Every row gives one point. Examples show where two turns around zero, p and q, send a point. Where does a point land after both, in the order given? Backwards means that the second turn is done in reverse. Each puzzle has new turns, and all numbers are rounded.
(in the rows, 128 means zero)

Turn p:
[120 108 143] -> [120 104 123]
[104  87  86] -> [100 134  71]
[107 109  97] -> [105 140  95]
[124 184 156] -> [128 142 189]
[147  96 132] -> [146 105 105]
[165 184 154] -> [168 144 185]
Turn q:
[147 142 113] -> [151 115 119]
[145  92 135] -> [111 102 154]
[ 74 119 129] -> [ 86 156 107]
[160 167 193] -> [176 168 181]
[150 141 117] -> [152 115 124]
[ 92 106  80] -> [ 89 110  80]
Where do these land?
p, then q: [143  99 179] -> [ 94  92 163]
p, then q: [157 152 108] -> [170 129 134]
q, then p: [143 125 106] -> [135 121 103]
q, then p backwards: [133 134  91] -> [139  92 126]
p, then q: [ 89 170 101] -> [139 187 108]
p, then q backwards: [103  88 183] -> [156  71  94]

Turn p:
[117 140 118] -> [132 147 129]
[167 126  97] -> [174 111 133]
[108 123  54] -> [180 167  87]
[104 114 203] -> [ 51 109 133]
[150 117 150] -> [120  97 137]
[121 148 146] -> [111 138 148]
Turn q:
[146 129 137] -> [139 114 138]
[126 175  97] -> [136 116  73]
[133 120 143] -> [135 129 144]
[160  90  57] -> [ 59  75 122]
[110 149 162] -> [162 156 128]
[ 93 106 172] -> [137 177 162]
Where do these land?
q, then p: [133 105  75] -> [110 157  81]
q, then p: [133 174 148] -> [170 103 141]
q, then p: [156 137 102] -> [134 117  91]
q, then p: [ 58 104 134] -> [118 187 172]
q, then p backwards: [138 110 127] -> [136 135 146]
p, then q: [151 138 182] -> [128 174 166]

Turn p:
[171 133  89 156] -> [183  96 129 140]
[ 72 116 131  86] -> [ 99 191 118 118]
[175 156  97 119] -> [179 109 152 105]
[134 118 195 100] -> [ 70 111 122  87]
[110  96 137 144] -> [110 130  98 149]
[105 148 118 163] -> [129 132 149 171]
Turn q:
[169 154  89 116] -> [155 147 114  76]
[144 180 108 124] -> [164 152 149  95]
[121 106 168 119] -> [ 88 113 141 143]
[ 93 106 106  97] -> [113 165 101 156]
[114  94 170 183] -> [120  62 136 169]
Where do these land?
p, then q: [152 150 155 141] -> [ 93 115 120 150]
q, then p: [152 135 176 106] -> [ 79 157 122 118]
q, then p: [102 168 131 102] -> [104 108 172 123]
q, then p backwards: [ 77 114 100 143] -> [104 107  91 165]
q, then p: [157  73  79 147] -> [198 157  98 131]

Turn p:
[136 180 102 169 133 170] -> [194 151  99 152 142 149]
[111 138 109 150 125 113] -> [124 132 106 155 142 121]
[139 154  97  99 115 124] -> [129 171 117 128 102 117]
[103 132 121 134 164 135] -> [133 131 112 112 166 122]
[123 135  94 142  77 139] -> [122 146  99 164 102 160]
[154 172 120 145 135 162] -> [188 148 124 135 125 137]
[ 85  82 177  91 117 119] -> [ 61 111 170 101 145 149]
[122  68 207  93 125  55] -> [ 49  76 205 115 126  90]
[179  93 126 129 163 135] -> [153  86 120  89 102 105]
Turn q:
[145 132 152 183 154 130] -> [164 123  85 160 120 144]
[174 115  94 126  47 124] -> [112 135 158  76 124 206]
[ 96  98 173  86 169  97] -> [150 113 124 105 110  46]
[ 96 128 127 145 111  99] -> [106 149 108 120  96 123]
[153 170 131 145 114 151] -> [132 148 115 140 167 162]
[138 114 130 114 122 190] -> [155 137 180 148 147 138]
[ 94 138  89  99 178 105] -> [ 77  92 126 146 130  79]
Where do these land?
q, then p: [ 86 149  95 150  95  87] -> [ 99 180 107 153 154 162]
q, then p backwards: [168 165 161 139 147 180] -> [ 99 177 135 182 150 153]
q, then p: [120 121 101  97 148 152] -> [113  94 152 131 156 122]
q, then p: [128 127 168 208  89 143] -> [197 166 109 155  89 159]
p, then q: [ 85 133 150  77 152 105] -> [116 140 104 129 145  58]
p, then q: [159 104  90  99 106 121] -> [ 89 160 149  98 119 148]
p, then q backwards: [150  96 131 125 160 109] -> [130 110 130  97 151  95]

Turn p:
[108 149 160 112 113 121] -> [127 142 145  90 149 135]
[130  95 113 161 142 123] -> [102 110 130 159 102 123]
[ 82 169 160 106 149 147] -> [150 145 168 100 148 179]
[152 115 107 141 106 144] -> [140 118 109 134 102 100]
[120 122 107 135 121  95] -> [106 151 130 147 131 109]
[123 127 110 151 137 146] -> [139 121 141 148 104 129]
[124 162 154 143 146 139] -> [146 108 163 121 146 140]
[154 101 140  95 119 136] -> [123 118  81 107 130 133]
[160 111 101 106 121 102] -> [119 139  83 147 141 107]
Turn q:
[116 136  31 122 141 140] -> [125 109  94  81 188  77]
[125 106 134 123  98 120] -> [141 112 122 133  97 119]
[127 148 144 119 155 120] -> [125 143 158 130 144 140]
[144 124 154 138 181 126] -> [115 125 150 149 157 172]
[117 137 142 122 159 140] -> [125 138 145 114 143 155]
[133 116 147 127 105 144] -> [140 133 113 133 101 140]
[144 130 117 118  97 124] -> [146 133 113 139 117 103]
[116 108 126 127 101 115] -> [133 108 125 126 100 113]
[130 147 157 155 115 124] -> [103 151 132 146 104 134]
Where do these land?
q, then p: [139 111 132 150 128 173] -> [161 144 119 148  95 132]
q, then p: [ 87 146 131  89 133 109] -> [118 120 111  88 170 137]
q, then p: [139 134 114 155 125 151] -> [140 153 137 153 117 134]
p, then q backwards: [165 130 152 150 110 156] -> [105  91  98 110 114 114]
q, then p backwards: [100 129 124 133 126  95] -> [123 124 145 165 114 122]
p, then q: [108 149 150  99 175 108] -> [118 148 123 103 157 181]
q, then p backwards: [156 123 105 131 111 131] -> [161 126 107 119 125 122]
q, then p: [129 102 115 117 117 102] -> [ 95 116 111 130 124 113]

Turn p:
[126 111 109 135 148 164 153 108] -> [108 107 133 128 157 126  87 131]
[148 138 145 115 106 135 140 206] -> [153  90 147 163 104 133 173 166]
[106 146 108 116 125 118  81 134] -> [121 151 117 116  79 107 126 132]
[122 149  90 111 152 106 127  97] -> [121 137  73 116 127 109 107 117]
[ 83 126 134 136 116 117 127 102] -> [ 90 151 130 104 135 122 141 113]
[148 149 144 126 109 170 119  91] -> [117 144 130 125 126 185  99 142]
[157 139 111 120 117 111 132 162] -> [151 115 112 165 111 122 144 134]
[102 132 143 174 147 105 126 133] -> [132 164 144 117 156  95 146 135]
[143  75 148 136 102 134 140 149] -> [135 101 177 149 135 140 143 101]
[143 116 147 112 159 121 136  97] -> [150 119 115  97 151 142 113 109]
Turn q:
[107 122 108 125 142 137 147 119] -> [130 110 116 107 114 147 122 137]
[104 110 140 113 144  72 124 122] -> [115 123 110 113 121  92  82 106]
[114 123 138 141 121 143 123 109] -> [128 134 141 124 132 154 120 114]
[137 109 103 141 101 137 142 153] -> [136 136 125 158  99 140 130 157]
[225 171 119 104 142 110 129 122] -> [175 107 115 152 157  68 195 120]
[113 164 176 136 125 145 142 117] -> [ 88 127 133 125 150 151 152  92]
[126 107 178 102 140 146 122 123] -> [104 116 178 113 125 115 128 106]
[110  99 103 147 100 139 118 127] -> [144 151 134 137 106 157 103 144]
[126 150 102  94 124 106 116 129] -> [140 149 101 102 122 100 139 133]
[118 123 114 176 142 144 118 159] -> [119 127 128 149 153 155 108 171]
Where do these land?
q, then p backwards: [148 160 132 115 103 139 114 142] -> [112 144 142 154 112  97 130 139]
p, then q: [108 119 161 108 154 141 149 162] -> [107  99 150 133  90  95 120 135]
p, then q: [145 119 113  95 145 156 134 128] -> [148 144 161 130 115 121 105 146]
p, then q: [110 110 123 133 127 140 161 140] -> [110 107 133 122 124 128  93 127]
p, then q: [143 103  73 138 142  97  94 148] -> [166 156 100 164 144 112 104  92]
p, then q: [149 120 167 138  93  90 148 137] -> [131  75 126 142 129 161 156 110]
q, then p backwards: [122 134 145 112  89 121 114  70] -> [141  96 144 131 117  86  93  93]
q, then p: [123 124 144 152 117 107 148 113] -> [111 154 137 128 131 126  99 116]
p, then q: [113 110 153 167 117 133 125 116] -> [ 96 114 132 111 155 128 140 102]
p, then q: [145 150  89 134 200 149 101 121] -> [156 175 125 134 154  66 118 162]
p, then q: [102 159 108 117 121 137 121 131] -> [113 156 105 124 109 133 122 147]

Turn p:
[100 149 113 103 158 154 124 104 112] -> [ 92  89 117 132 142 129 132 144 161]
[116 161 175 142 125 129 105  86 102] -> [103 118 112 164 107  84 118  92 151]
[119 153  93 143 135 104  94 138 138] -> [150 109  85  99 146 126 116 116 126]
[193  96 121  84  94 146 153 169 129] -> [121 143 200 113 132 178 124 123  75]
[173 113  82 116 133  80 147 134 149] -> [149 157 148  83 186 129 124 131 105]
[111 150 147 201 147 177  90  66 119] -> [114 131  68 191 108 110  68 127 178]
[ 98 186 133 169 121 141  82 107 112] -> [129  97  72 143 106 114  99  88 166]
[116 139 136 144 160 132 131 164 135] -> [128 136  91 133 126 152 158 130 124]
[103 112 104 156 119 119 115 127  89] -> [175  98 123 152 138 123 123 131 142]
[146  61 154  72 123 114 135 153 157] -> [117 144 174 112 115 119 154 170  58]
[136 145 111 141 155  92 158 145 104] -> [147 140 121 128 174 135 164 107 141]
[126  70 166  65  68 149 203 143 190] -> [110 175 224  86  58 138 157 179 110]
Turn q:
[174 126 172 134  75  75 112  63 126] -> [102 144 153 142  98  56  53 145 106]
[132 115 109  96 148 114 100 104  65] -> [114 121 114 117 128 123 133 100  50]
[ 91  99 125  62 139  97 155 186 122] -> [173  95 118 129 197 129 163 167  95]
[134  99  96 142 111  88  90 144 154] -> [146 118 126 162 157 148  71 110 125]
[166 112 132 177 131 142 120 160 129] -> [134 128  76 144 111 128 111 109 166]
[113 164 150 142 194 218  94 180 124] -> [132 122  73  75  77 211 176 138 158]
[157 167 144 119  83 163 138 108 122] -> [120 103 158 121  69  95 136 130 145]
[108 111 129 101 141 164 161 126 153] -> [162 151 146 132 128 137 175 144 135]
[118 150 104 141 144 105 168 118 164] -> [127 149 160 110 170 123 131 114 164]
[ 89 138 118 166 114 115 143  91 121] -> [ 72 148 156 148 144 129 132 122 137]
Where do these land?
p, then q: [144 183 157  95  97 157 103 123 135] -> [103 139 176 170 116 144 130 154  85]
q, then p: [153 128 139 118  84 105  82  95 116] -> [165  91 123 156 107  94 112 105 100]
p, then q: [176 144  86  92 113 131  96 103 119] -> [129 157 108 118 115 165 120 149  63]
p, then q: [118 159 134 131 132 162  83 181  86] -> [122 159 129 194 102 130 158  85 117]
p, then q backwards: [114 169 129 169 116 161 155 159  66] -> [125 113  68 165 113 183 122 163 152]
p, then q: [162  57 128 139 137 112 156 124 186] -> [110  59  97  62 123 126 131 141 141]
q, then p backwards: [113 141 168 109 152 175 113 101  87] -> [108 120 169  98 133 137 129 172 180]
p, then q: [128 114 110 186 171  68 157 133 172] -> [149  97 138  47 152 116 128  76 154]
q, then p: [124  78 111 139 107  90 143 107 179] -> [116 159  60 150 139 118 116  90 118]
p, then q backwards: [ 97  82 116 124 139  96 150 125 162] -> [121 125 180  88 143 129 163 130 145]
p, then q: [ 93 165 124 103 133 196 114 121 109] -> [148 147 143 200 130 171 141 146 136]
q, then p backwards: [114 116 133 131 154  84 185 165 120] -> [123 133  96 129 189  80 137 106 121]

Turn p:
[147 119 124 114  91 141 126 137 142] -> [130 120  93 150 130 127 143 139 111]
[143 147 140 137  66 130 132 132 146] -> [135  97  82 135 112 123 165 137 138]
[111 117 137 142 140 141 113 147 143] -> [138 133 130 114 115 131 126 102 103]
[114 131 153 112 150 136 113 133 108] -> [134 125 142  98 157 126 117 122 116]
[130 120 107 130 118  93 108  56 141] -> [156 109 164 160  99 107 116 177 145]
[122 148  99 119 150 138 110 115 143] -> [165 144 144 147 136 138 119 120 138]
[115 125 105 121 149 128 225 142 146] -> [ 88 212 101 121 110 130 125 133 163]
[117 123 135 133 136 130 112 147  72] -> [103 107 153 103 154 158 127 123 116]
[142 125 137 139 149 139 130 125 113] -> [113 131 149 127 141 117 135 114 126]
[138 125 144 133 131 104 111 146 125] -> [118 100 124 123 126 123 108 113 125]
Turn q:
[134 146 114 123 192 131  93 124 161] -> [ 74 109  83 129 158 127 129 116 103]
[108 102 137 112  96  89 112 147 128] -> [155 129 136 124  97 156 146  87 130]
[116 117 157  95 110 109 167 139 124] -> [157 133 135 123  88 166 112 144 121]
[159 123 146 142 105 160 142 138 126] -> [139 152 120 136 116 106 131 157 160]
[111  92 133 128 113 141 147 131 114] -> [142 122 152 153 112 141 119 132 153]
[130 164  86 133 152 142 118 132 157] -> [ 75 137 127 115 160 124 146 135 111]
[119 135 143 157 112 137 128  97 125] -> [150 108 140 136 134  98 143 144 124]
[156 128 110 136 123 132 134  93 122] -> [146 143 129 139 167 116 125 139 125]
[116 111 139 140 117  89 141 150 103] -> [149 136 150 130  92 126 109  98 118]
[131 160 114 113 160 150  98 128 120] -> [ 94 111 108  97 159 122 119 127 136]
Where do these land?
q, then p backwards: [146 146 134 121 138 165 115 121 143] -> [139 137 143 104 101 123 155 126 115]
p, then q: [144 156 120  99 137 120 121 110 157] -> [114 155 101 138 140 106 141 110 106]
q, then p backwards: [178 139 131 141 127 134 127  95  96] -> [135 144 150  74 148 133 128 111 150]
q, then p backwards: [105  96 125 135 144 105 135 186 121] -> [129 110 103 178 154 101 135 154 143]
p, then q: [118 114 135  91 129 139 145 105 132] -> [105 144 121  95 115 125 112 113 119]
p, then q: [154 126 168 136 116 126 110  84 121] -> [149 144 122 154  91 144 104 100 107]
p, then q: [139 161 144  98 100 140 139 118 140] -> [ 97 167 126 142 139 142 118 121 106]
p, then q: [106 119 113 169 138 117 149 149 135] -> [151 111 146 110 133 134 162 156 139]
p, then q: [ 83 127 113 138 137 116 120 153 109] -> [132 108 113 113 138 140 139 151 171]
q, then p: [107  96  95 151 113 117 118 159 127] -> [144 126 136 100 104  91 157 145 145]

Turn p:
[165 172 106  94 113 138 181 144 104 146 102] -> [147 146 120 169  94 146 125 199 109 120 106]
[139 127  83 125  89 124 154 136 121 159 120] -> [114 120 129 166 127 135  95 175 120 136 145]
[159 135 101 153 159 144 144 107 103  84 141] -> [146 120 115 140 124  60 165 144 131 122 124]
[ 99  83 150 119 163 133 102 147 143 120 180] -> [146 127 133  83 173 140 150  94 153 115 169]
[159 157  94  85  84 136 140 112 132 143 122] -> [132 164 127 162 139 128  89 174 100 134 108]
[101  85 174 146 156 101 113 105 158 127 112] -> [ 94 118 106  91 126 137 126  67 162 109 124]
[118 130 128 145 128 181 132 123 135 142 178] -> [130 114 125  84 163 119 146 156 100 146 146]
[137 125 149 152 138 103 100 145 158 126 112] -> [113 115 120 144 134 148 144  78 130 133 116]
[101 147 115 128 141 120 126 129 134 112 101] -> [127 122 147 134 104 122 124 110 110 100 123]
[119 107 153 123 126 125  95 138 116 126  82] -> [123 116 158 125 119 148 118 102 162 127  94]
[131 152 128 123 121  96 117 118 104 156 112] -> [101 158 145 147  99 138 125 130 132 144 126]
[108 115 154 144 118 135 133 132 128  95 175] -> [163 116 112  91 135 114 129 107 127 152 156]
Turn q:
[140 116 106 131 127 148 133 138  79 176 164] -> [168  88  88 133 150 129 151 143 129  93 134]
[135 136 116 129 158 141 171 108  31 137 115] -> [102 108  86  95 141 112 164 154 170  57 120]
[117 114 114 106 124 100 137 120 141 119 141] -> [127 123 142 128 152 137 113  98 142 136 120]
[149 168 111 130 117 185 166 141 163 125 114] -> [144 165 149 108 124 169 166 176 110 139 107]
[135 138 102 109 118 134 126 176 134 124 146] -> [151 133 139 142 136 174 136 124 123 118 155]
[143 118 158 121 113 100 138 105 147 119 115] -> [106 149 121 125 145 112 106 125 139 165 122]
[121 150 115 158 131  97 117 100 134 111 123] -> [ 92 108 126 106 109 136 109 113 112 138 112]
[124 122 106 122 110 162 112 119  88 145 121] -> [133  99 112 158 118 130 161 147 144 110 114]
[129 126 116 133 173 101  55 110 170 133 115] -> [136 140 115 142  68 121  95  65 101 138 106]
[121 118 152 113 117 103 119 132  91 115 138] -> [111 113 121 143 139 116 104 128 158 118 156]
[105 122 224 122 120 128 115 104 145 132 146] -> [137 139 147 141 127  62  64 164 136 154 134]
[135 123 131 136 109 106 138 150 140 129 108] -> [107 143 127 136 148 133 134 121 109 143 145]
[ 92 126 124 128 133 109 150 152 167 117 114] -> [115 149 177 124 147 129 126 104 102 128 131]
[146 116 116 153 141 178 114 138 162 110 132] -> [163 137 143 113  86 133 162 130 116 155 134]
Where do these land?
q, then p: [114 144 128 117 124 172 113 156 139 131 104] -> [151 101 113 130 100 135 138 134 112 166 119]
q, then p: [137 125 156 129 147 119 135  97 118 147 147] -> [123 147 143 167 141 131 123 107 138 110 128]
p, then q: [153 126 111 135 107 125 168 174 154 123  82] -> [126 102 122 128  99 116 195 118 116 156 155]
q, then p: [148 124 106 117 123 115 108  99 170 142 109] -> [ 80 124 146 135 111 121 119 154 119 130  99]
q, then p: [119 123 111 137 140 104  79 126 126 109 145] -> [110 129 129 110 155 102  92 124 141 155 125]
q, then p: [159 153 115 115 162  99 117 143 129 136 152] -> [142 147 153 133 162  88 126 142 112 130 106]
p, then q: [141  84 174 150 152 128 126 137 126 134 143] -> [162 150 150 117 152 134 144 107 131 139  84]
q, then p backwards: [ 89 133 148 112 161 122 163 131 103 137 118] -> [113 108  95  99 162 144 116  95 135 120 118]
q, then p: [108 127 110 140 136 158 135 149 117 156 149] -> [162 118 104 140 123 115 140 137 162 132 121]
p, then q backwards: [157 116 112 127 115 152 153  75 118 101 119] -> [128 125 177 130 137 136 132  80 112 162 125]
q, then p: [114  99 128 121  66 116  96 130  83 101 121] -> [ 93  78 104  97 152 131 124 106 127 130 178]
p, then q: [125 197 130 168 101  76 150 110 146 134  95] -> [ 82  47 116 165 139 126 150 158 115 124 113]
p, then q: [100 115 134  97 130 177 122 136 135 113 180] -> [163 169 101 116 124 142 106 119 174 104 144]
